Each row is a point. The window is the flat piece filled in between its corners: a triangle in 3 columns, a solid with four corners in 4, and so on. A path goes straight from each point to the next, and from the last back to the first. After which points does the path pass through the window?
(in the rows, 128 means zero)

Window:
[[ 87 134 145]
 [ 85 134 118]
 [175 120 138]]
Path:
(1): [167 142 135]
(2): [ 83 157 124]
(3): [ 59  96 149]
(4): [ 74 108 124]
(5): [ 72 151 151]
(6): [191 155 140]
(7): [148  90 136]
(8): [149  97 137]
Through the window after points: 6, 8

Window:
[[154 104 136 146]
 [117 139 167  63]
 [139 124 119 160]
 [141  94  80  72]]
Path:
(1): [127  88  89  85]
(2): [119  97 105  95]
(3): [181 123 126  45]
(4): [144 131 123  82]
(5): [104 104 119  73]
(6): [ 88  89 145  76]
(7): [145 141 114  89]
(8): [164 117 134 139]
(9): [137  93 134 143]
(10): [111  87 107 123]
(11): [161 110 106  97]
(12): [167 115  84  64]
Through the window after points: 8, 10, 12

Window:
[[203  79  88 125 123  98 140  74]
 [139 145 140 144 208 144 178 133]
 [114 154 116 180 132 196 129 144]
 [106  79  83 128 137 154 133 140]
 [189 166 106  70 128  66 158 138]
 [ 60 187 127 156 142 131 137 147]
 [134  35 135 121 125  97 117 166]
 [126 150 105 118 125 157  81 102]]
Path:
(1): [138 122  89 163 160 110 134 141]
(2): [184 165  85 131 142  85 115 132]
(3): [153 138 136  45 123  98 187 136]
(4): [140 142 119 101 125 129 134 120]
(5): [151 117  85 142 144  98  72 144]
(6): [185  84  80 133 146 106 142 139]
(7): [105 116 148 108 117 118 171  68]
(8): [113 122 123 123 126 145 153 128]
Through the window after points: 2, 4

Window:
[[145 106 103 142 175 105 170 193 110]
 [135 111 153 182 115 154 111 123 132]
 [148 112 161 154 106  99 101 112 114]
 [147 148 101 183  99 139 142  77  91]
 [165 134 134 139 103 134 133 161 154]
 [ 99 103  30 154 102 139 147  78 136]
 [ 93 120 101 157 115 110 179 142 115]
 [203  84 158  65 112 229 202  97 161]
 [ 96 151 146  98 158 145  82 112  89]]
Path:
(1): [155  84 117 159  92 158 157 152  98]
(2): [155 130 118 153 105 128 157 118 153]
(3): [145 127 127 162 143 107 141  77 159]
(4): [146 101  96 126  90 168 125 143 109]
(5): [128  92 131 123  89 157 139 164  81]
(6): [138 148  99 153 186 104 135 119 156]
(7): [132 157 109 159 192  87 182 121 134]
(8): [130  74 114 134  67 156 130 176 108]
Through the window after points: 5, 7

Window (11 x 11):
[[130 111 163  74 167 109 206 146 137 136 139]
 [ 73 131 171 166  83 128 145 204 198 144 156]
 [106  97 155 121 119 185  81 109  76  93 169]
 [158 196 131 174 163 192 180 122  97 125 147]
 [109 121  82 112  93 130 132  85 124 161 106]
 [118 171 100  94  81 125 130  56 122 115 167]
 [ 95 158 157 111 176 100 112 129 216 167 141]
 [119 104 152 153 159  90  63 120  70 114 197]
 [169 173 110  76 130 112  92  90 112 151 127]
 [158 122  96 126 125 167 126 106 108  53 194]
 [150 165 140 140  87 148 119  68 205 184 138]]
Path:
(1): [124 138 130 118 133 126 119  73 119  98 112]
(2): [128 143 137 140 112 125 118  95 172 135 117]
(3): [121 151 126 109  96 152 140 127 150 191 181]
(4): [125 134  91 136 106 169 129 135  98 126 226]
(5): [144 133 131 131 143 137 121 101 115  92 148]
(6): [165 178 156 145 118 150 151  70 153 108  95]
(7): [124 152 122 132 133 150 129 126 151 179 182]
(8): [118 139 112 113 136 182 143 120 123 166 181]
(9): [139 166 165 175 124 138 142 135 130  90 128]
(10): [118 138 142 131 158 103 118  99 122  78 120]
(11): [130 145 118 123 104 161  98 108 122 162 168]
(12): [136 124 119 105 126 144  80 125  88 171 204]
Through the window after points: 2, 4, 6, 8

Window, 14 rows:
[[119 179  72 180 158 149  56 103 116 140 132 106  75 201]
 [ 75 223 124 158 176  87 168 100 129 104 149 136 124 192]
 [ 83 166 115 158 130 199  99  77 113 107 121 140 139 178]
 [157  87 138 103 102 101 200 133 152 139 127 124 120  92]
 [157 113 169 106  94 142 112 161 100  67 128 164  85  98]
 [122  62 128 124 144 122 105 137 137  60 151 158 125 134]
 [ 85 109 118 173 119 107 154 104  90 146  74 136  65  90]
 [ 75 172 135 160 171 149  98 146 124 150 165 125 107 170]
 [ 49 180  99 135 121 135  89 118  82  99 148  84  98 181]
 [106 161 149 197 137 138 112  96 147  88 128 100 113 104]
 [136  84 162  76 147 102 116  90 130  99 170 155  93  96]
 [ 95 152  56 197  92 137 167  91 105 152 137 152 114  77]
 [ 77 123 107 147  60  75 109 109 128 160  95 158  88 100]
 [113  94 164 212  26 147 140  95  77 106 132 145  78 110]]
Path:
(1): [ 79 170 106 143 130 134 126 119 117  97 142 132  85 164]
(2): [ 80 142 131 147 118 120  91 117  89 135 141  87 127 142]
(3): [127 137 127 173 110 108 132  96  84 132 120 156 138 114]
(4): [102 111 126 138 121 143 137 118 167 109 135 133  71 129]
(5): [100 131 119 132 113 135 144 119 147 114 132 133  85 115]
(6): [157 108 144 142 127  84 146 119  83 161 138 122 163 136]
(7): [ 99 159 130 162 137 115 112 117 101 134 137 125 118 150]
(8): [ 86 138  97 147 131 165 121 108 167 111 149 150  47 145]
Through the window after points: 1, 5, 7

Window:
[[112 120 122  52 130 101 171  91 157  82 106 166 122 100]
 [126 137 130 148 129  93 141 141 121 135  99 167 141 121]
 [161  85 171  99 147 104 159 104 168 184 183 128 151 142]
 [110 158 111 130 149 122  90 114 122 143 113 119 118 111]
 [111 111 133 108 122 124 127  97  98 134 149 138 159 124]
 [114 164  97 136  59 168  87 154 194 171 112 249 130  79]
 [133 101  99 124 101 103 145 114 121  86 146  94 144  96]
 [113 120 163 132 118 132 140 112 129 100 133 135 114 133]
 [151 233 122 106 191  90 106 157  83 135 156 124 137 115]
 [179  87  70 142 130 166 180 115 120 148 172 138 141  73]
 [132 120 108 106 175  87 119 132 106 104 167 133 122 131]
 [103 108 115 138 131 121 167 105 147 102 138 121 160 152]
 [142 111 123 119 135 135 122 133 118  98 109 117 156 142]
 [135 130 111  98 126 116 151 127 107 147 146 114 116 149]]
Path:
(1): [108  98 117 104 115 138 149 148 154 123 148 132 148  81]
(2): [153 136 112 150 119  96 121  75  92 114 112 137 125 160]
(3): [156 133 101 124 109 121 118  94 113 129 138 162 141 132]
(4): [122 122 110 113 132 121 144 133 131 135 146 130 146 102]
(5): [102 111 124 114 138 135 148 140 126 142 136 135 136  98]
(6): [176 133 128 119 119  94 143 104 141 123 145 159 147 151]
(7): [148 141  97 127 121 128 119 109 129 110 123 139 129 123]
(8): [ 91 128 121 112 116 125 131 158 121 125 131 160 144  93]
Through the window after points: none

Window, 14 rows:
[[ 93 135 138  55 169 191 136  94 127 137 151 210 127 120]
 [121 106 106 139 109 104 127 136 114 115  52  92 155 117]
 [122 196  95 160 134 113 163 187 129 118  67  87 167  97]
 [118 148 146  86 154 170 131  59 142 209 140 192 154 109]
 [160 168 140  67  69 152  74 144  80 160 143 157 138 185]
 [175  95 124 144 150 134 140 143 144 134 131 149 170  79]
 [137 107 151 168 150  96 157 129 119 132 147 106 107 113]
 [173 133  81 126 171 134 140  71 146 158 156 211 100  99]
 [155 156 140 140 113 102  45 149 144 100 142  93 145 203]
 [177 131 165 191 165  93 112 114 107  90  95 113 123  68]
 [168 132 110 119 167 222 140  70 123 171 150 178 119 134]
 [168 165 147  63  49 157  81 128 153 128 133 106 119 160]
 [152 154 195 121 135 105 143 114 143  97 118 169 142 219]
 [175 106 121 124 207  88 165 103 103 121 104  83 152  57]]
Path:
(1): [163 123 143 112 161 164 114 138 142 170 111 124 119 142]
(2): [154 140 131 122 141 140 117 135 138 160  99 146 108 117]
(3): [143 133 103 125 124 144 113  89 111 112 157 113 177 129]
(4): [148 134  83  87  96  91 140  62 122 116 172 142 195  76]
(5): [149 137 149 135 166 155 112 135 125 143 108 130 109 131]
(6): [150 170 159 107 143 103  79 169 106 154  70 141 103 133]
(7): [151 124 128 128 117 146 145  77 137 102 153 126 153 146]
(8): [147 153 130  95 113 144 128 119 131 116 161 159 176 124]
(9): [139 132 140 136 143 139 110 123 125 155  96 145  89 146]
(10): [209 148 125  95 203 116 116 129 151 162  78 145  81  93]
(11): [143 125 129 159 135 121 138 114 117 115 133 135 153 102]
(12): [114 126 141 152 116 142 131  90 126  81 165 178 198  67]
(13): [169 148 145 115 133 130 109 134 131 152 104 126  97 162]
(14): [202 139 103 131 179 142  70 117 122 200  71 179 121 164]
(15): [123 132 120 112 124 146 171  92 127 113 181 137 133  71]
(16): [114 174 135 129  86  90 137  93 106  71 136 145 188 115]
Through the window after points: 10

Window (14 x 14):
[[ 95 136  71  97 152  68 188 162 131 103 126 126 133 105]
 [104 176 121 133 125  77 131 163 117  38 101 108 136 103]
 [122  81 128 180 107 144 157  91 133 117 136 181 163 144]
 [100  71 106 115 168 190 104  93 121 144  78 168 148 174]
 [137 108 101 113 144 217 124 159  97 158  72 199 191 123]
 [123 164 198 130 119  99 115 122 103 176 133 165  94 139]
 [103 220  55 134  91  74 143 167 161  93  93 123  95 123]
 [165 140 110 101 148 157 115  67  80 157  98 152 179 132]
 [132 160  93 132 157 122 167 146 176  88  85 127 102  72]
 [179  96 115 175 169 116  97 125 103 156  74 163 181 169]
 [125 111  80  94  91  81 127 153 156  81  96 144 115  72]
 [113 176 209 133 114  93  94 108 148 210 131 100 174 149]
 [139 181  96 109 112 115 119 183 125 119 153  67  93  99]
 [117 141 121 123  87  71 189 147 108 106  76  66 106 104]]
Path:
(1): [155 144 136 102 130 124 128 152 126 111 118 152 131 149]
(2): [133 154 116 117 122 105 146 145 131  85 111 138 140 127]
(3): [ 66 128  93 150 168 103 127 131 104 145  88 104 128  68]
(4): [ 75 142  88 141 121 115 129 115  91 185 117 120 144  69]
(5): [164 152 142 105 133 118 135 136 141 108 103 123 140 154]
(6): [165 131 112 105 112 111 162 148 141 133  94 144 143 146]
(7): [ 84 134 114 151 146 118 129 110 122 131 115 122 130  96]
(8): [102 145 116 155 142 108 105  91 108 178  97 137 126 100]
(9): [147 144 141 116 135 142 141 146 124 127 109 144 159 162]
(10): [195 180 105  90  98  62 168 155 164  35  82 130 124 142]
(11): [ 74 190  70 149 111 105 126 153 139 138 104 127 107 112]
(12): [ 71 148  64 190 175 116 108 148 133 127  73 142 121  71]
(13): [145 168 120 102 103  99 150 140 141 114 113 127 123 136]
(14): [149 131 130 104 118 114 170 145 147 112 115 155 142 145]
(15): [ 93 165  75 150 178 110  99 106  90 145  87 106 118  61]
(16): [ 78 125 111 186 118  94 109 107  83 169  85 112 176 111]
Through the window after points: 2, 4, 10, 12, 14

Window (14 x 14):
[[150  94 130 110 115 170 151  78 171 141 141 118 138  98]
 [165  82 152 142 122 151 154 218 177 128 146 166 110 103]
 [ 84 134 143  22 157 132 212 125  38  60 143 156  95 156]
 [136  86 154 131 105 104 136 120 166 169  62 125 143 123]
 [150 131 152 152 139 133  91 126 127 137 113 150 121  66]
 [147 173  80 146 164 127 113 139 161 104  70 136 139  63]
 [132  85 155 145 133 147 158 125 121 132  98  74 113 145]
 [106  99 189  47 178 148 139 129 114  55  96 163  47 151]
 [140 160 125 162  81 132 128 129 155 161  68 129 105 173]
 [100 155 131  76 138 156 114 130 121 184  88 111 166 198]
 [146  79  59 105  92 150 100 113 132  84 165 139 170 102]
 [166 145 153 153 133 122 120 124 167 121 103 129 176 135]
 [ 59 132  89 132 130 159 102 107 148 116 128 172 180 146]
 [159  74  61 144  99 181 153  80 109 160 106 152 180 182]]
Path:
(1): [128 118  80 127 127 129 149  85 134 170 137 147 171 203]
(2): [162  63 147 140  96 200 133 143 112 102  51 111 118  78]
(3): [109 136 152  96 130 175 118 171 135  91  96 139 145 102]
(4): [157 118 120 146 138  97 139  85 151 148 128 121 120 131]
(5): [125  89 115  96 164 111 103  98 145 131 138 154  97 170]
(6): [132 146 143 153  94 185 132 150 149 129  64 120 170 109]
(7): [152 128 163 119  54 187 109 139 124 117  83 138 144  78]
(8): [117  94 100 114 171 112 153 119 136 124 154 138 124 174]
(9): [106 105 121 129 191  76 118 122 114 170 138 140 132 163]
(10): [142 112 132  98  95 195 156 133 137  96 108 142 141 114]
(11): [122 103 152  89 117 178 126 123 136 104  93 132 108 113]
(12): [134 113 149 104 176 112 143 118 132 102 129 161  98 143]
Through the window after points: 1, 11

Window, 14 rows:
[[139 173  91  93  77 158 136 146  66 172 154  71 112 132]
 [187 122 117  91 123 182 118 162  78 140 101 146 147 167]
 [171  72 121 194 135 183 135 143 119 114 159 135 128 120]
 [141 153 117 124 106 100 103  82 111 139 113 140  99 167]
 [166 183  60 135 144 126 116  82 114 167 137 149 142 167]
 [128 119 131  79 138 121 164 160  73  97 116 116 141  83]
 [192  79 128  33 146 172 149 123 160 103  92 130 119 163]
 [108  83 156 191  83 148 211 100 130 143 100 193 189  56]
 [101  87  68 135 133 185 162 139  39  58 188 134  90 159]
 [ 99  80 132 162 126 175 133 129 120  90 146 135 183 123]
 [ 69 166 154 162 130 156 172 137 132  87  97 157 128  90]
 [114 111 143 138 141 123 186 134 115 149 107 130 145 145]
 [ 98 113  88 129 104 106 151 149 136 135 124 159 123 123]
 [ 90 122 199 112 108 143 156 165 121 178 190 148 138  64]]
Path:
(1): [ 80  72 156 132 137 187 111 122 121 131  99 161 110  64]
(2): [ 71 116  94 127 168 142 162 137  72 146 101 130 149  79]
(3): [142 130 139 119  92 130 151 145 131  91 137 147 119 135]
(4): [122 161 168 118  85 122 165 186 117 138 174 155 142 101]
(5): [112  97 145 105 134 161 145 126 106 155 142 125 130  97]
(6): [103 117  57 120 170 164 144 112  69 171 117 139  67 122]
(7): [125 131 141 135 103 123 155 135 130 114 146 138 163 116]
(8): [137 128 137 125 120 120 184 145 110 117 152 142 168 126]
Through the window after points: 2, 4

Window, 14 rows:
[[ 91 144  94 112 122 120 112 134 208 126 173 124  84 144]
 [ 94 135 159 134 137 133 185 141 159  95  88 106 144 104]
 [113 120 115 182 216 111 160 130 153 135 135 132 129 131]
 [ 79 184 167 141 105 185 171 169 158 115 154 150 102 102]
 [114 150 195 118 118 127 161 100 114 131 172 113 147 136]
 [110 125 101 130 115  64 131 143 146  68 126 124 140 179]
 [168 114 117 115 114 129 148 124  93  89  87 124 130 143]
 [114 178 141 155 146  97 136 125 118 221 156 103 126 146]
 [109 141 167 138  87 143 147  82 104 164 141 157 124  71]
 [114 110 135 190 152 133  61 111 163 168 139 127  67 125]
 [109  89 170 134 124 193 140 136 134 133  95 175 160 137]
 [130 151 111 130 121 114  59 124 138 128 153 113 115  98]
 [ 78  86 131  85 104  99 157 147 110  81 133 121 114  99]
 [132 126 167 133 173 102 137 139 162 157 126 175 119 162]]
Path:
(1): [100 116 125 142 119 128 161 132 154 139 161 115 127 106]
(2): [122 102 138 112 118 120 152 155 131 109 143 118 118 100]
(3): [  7 115 127  97 117  83 145  98 103  81 103 145 120 138]
(4): [106 146 135 103 148 105 101 111 132 128 111 118 133 141]
(5): [134  72 149 173  97 144 187 150 138 121 157 157 120 105]
(6): [129 136 123 173 160 115 133 148 169 124 141 119 129 122]
(7): [ 61 120 143 114 188 132 185  88 101 156 125 155 110 142]
(8): [117 141 145 135 149 129 130 124 122 108 104 133 122 135]
Through the window after points: 2, 6

Window:
[[ 79 168 146 134 154  86 169  85 113 146 175 102 157 108]
 [159 108 134  77 194  66 121 104 177 150  71 116 115  56]
 [137 105 122  91 103 140 120 153  98 118 111 121 182 174]
 [133 153 140 140 234  79 133  74 124  97  88 140  63  75]
 [144 122 126  99  34 120  93 175 103 125 127 127 141 104]
 [183 122 155 135 197 132 145  85 135 115  95 105 126  36]
 [119 129 126 127  84 152 109 142 164 135 141 174 171 136]
 [121 134 108 128  93 140 149 196 107 167  88 150 164 116]
 [129 169 113 114 102 167  78 202 138 131 122  89 158 137]
 [ 98 196 118 193 113  81 163  56 134 123 109  90 166 149]
 [ 52 121  95 151 110 124 174  86 142 114 131  86 134 119]
 [ 76 149  70 164 147 100 116  60  99 135 125 120 182  97]
 [161  93 144 147 205  94 121  65 135 185 108 104  69  81]
 [ 68 112 161 149  71 130  92 176 116 128 104 120 198 135]]
Path:
(1): [ 94 119 160 107 121 163  94  64  91 141  62 132 136 102]
(2): [110 152  79 159 124  91 131 143 142 129 161 118 179 117]
(3): [141 108 119 138 144  98 129 121 138 122 118 100 132  96]
(4): [107 192 137  95 146 121 135  73 125 174 102 143 126  96]
(5): [104 159 139  88  96 114 133  97 112 136  68 142 146 110]
(6): [106 118 116 183 163  95 149 101 133 128 150  97 144 103]
(7): [107 122 130 157 148  96 149 122 137 130 135 112 158 102]
(8): [112 145 113 134 116 137 118  95 104 132 112 119 132 120]
(9): [112 179 130 127 144 132 140  83 149 144 101 130 126  88]
(10): [145  72 139 167 164  76 114 149 101  99 128 102 143 100]
(11): [147 125 106 153 135 112 113 139 148 136 134 104 176 118]
(12): [ 70 157 137  83  99 150 129 131  82 149  38 152  89  99]
Through the window after points: 1

Window:
[[137 155 145 156 128 102  47  94 168  89 155 127 136 154]
 [137 171 135 138 149  96 213 134 106 110 122 106 132 118]
 [161 162  87 150 127 167  58 127 147  88 135 131 124 142]
 [120 120  88 103  75 147 153  85 137 145 125 201 133 121]
 [154 143 108 122 118 170 130  62 122 147 145 153 182 149]
 [136 105 104 121 136 155 147  91 145 200 108 165 141  98]
 [153 158 131 104 163 140  58 130 193  56 144 144 166 153]
 [145 170 182  89 147 121 177 141 110  98 170  66  82 125]
 [147 141 123 119 170  95 216 140  93 128 207 119 102 112]
 [121 142 178 139 178 126 192 128  88  54 177  90 102  83]
 [111 136 158 118 145 109 152 177  82  95 173  81 143 121]
 [118 163 134 152 122 174 133 121 161 149 151 178 144 146]
 [ 86 167  80 102 126 143 194  83 121 183 154 142 140  77]
 [116 156 118 121 167 145  64 101 130 100 121 162 126 183]]
Path:
(1): [117 139  94 155 140 150 130 111 173 116 115 113 134 146]
(2): [166 173 165  84 122 127 128 109  96 153 181 200 162 122]
(3): [141 195 149 101 122 146  61 125 116 130 153 169 111 135]
(4): [142  99  85 168 155 129 182  91 151  90 144  88 165 141]
(5): [110 139 120 130 147 129 161 117 164 119 118  95 140 145]
(6): [173 168 133  97 120 144 150  97  46 139 216 180 128  92]
(7): [139 171 156 114 147 127 149 127 106 126 147 129 149  97]
(8): [ 96 123  89 134 130 143 153 122 136 112 170 117 119 145]
Through the window after points: 3, 5, 7

Window:
[[120  75 161 150 120 132  57 110 116 126  92 132 171  82]
 [168 124 131 159 176 146 155 191 135 105 104 145 147 175]
 [113 104 147 122 120 156 100 167 130  67 170 107 173  91]
 [182 150 107 125 135 150 167 169  67 163 120 129 115 139]
 [ 77  44 111 116 129 134  94 183  95  83 105 132 156  96]
 [155 178  95 139 208 114 117 227 114 135 153 155 119 137]
 [ 45 116 179 120 101 147 124 100 170 175 109 155 102 173]
 [124 150  78 160 118 136 129 201 142 126 102 115 162 112]
 [134 149 106 198 121 123 138 175  88 116 151 170 119 157]
 [170 159  97 153 176  68 200 156 102 116 134 142 130 115]
 [ 61  46 151 166 130 164  84  89 134 136 115  67 116 115]
 [ 77  55 146 153 138 199 115 119 158 144 123 159 136  75]
 [106  50 168 145  85 134 104 131 188 167 128 134  77 130]
 [ 88  55 110 124  98 159  90  65 181 173 139 146 124 172]]
Path:
(1): [120  95 145 152 138 130 148 147 134 168 135 134 142 139]
(2): [111 110 138 193 156 136 142 192 102 162 142 148 173 142]
(3): [143 113 112  88 148 155  98 128 178  89 104 134  69 118]
(4): [137 127 123 159 116 143 114 122 132 119  93 141 100 126]
(5): [103  87 154 146 147 127 139 201 142 158 209 129 174 147]
(6): [134  82 145 142 133  88 136 191 143 176 163 111 157 109]
(7): [118 114  91 152 131 183 109 113 117  69  87 156  98 128]
(8): [109 120 115 156 137 155 113 129 128 106 119 126 123 120]
(9): [ 91  97 149 134 125 133 122 168 130 158 127 142 156 134]
(10): [144  39 179 151 135  99 153 165 127 191 136 106 179  86]
(11): [101 118 122 149 136 156 108 154 124 110 119 142 118 122]
(12): [111 134 127 144 125 157 108 118 149 111 115 148 106 112]
Through the window after points: 2
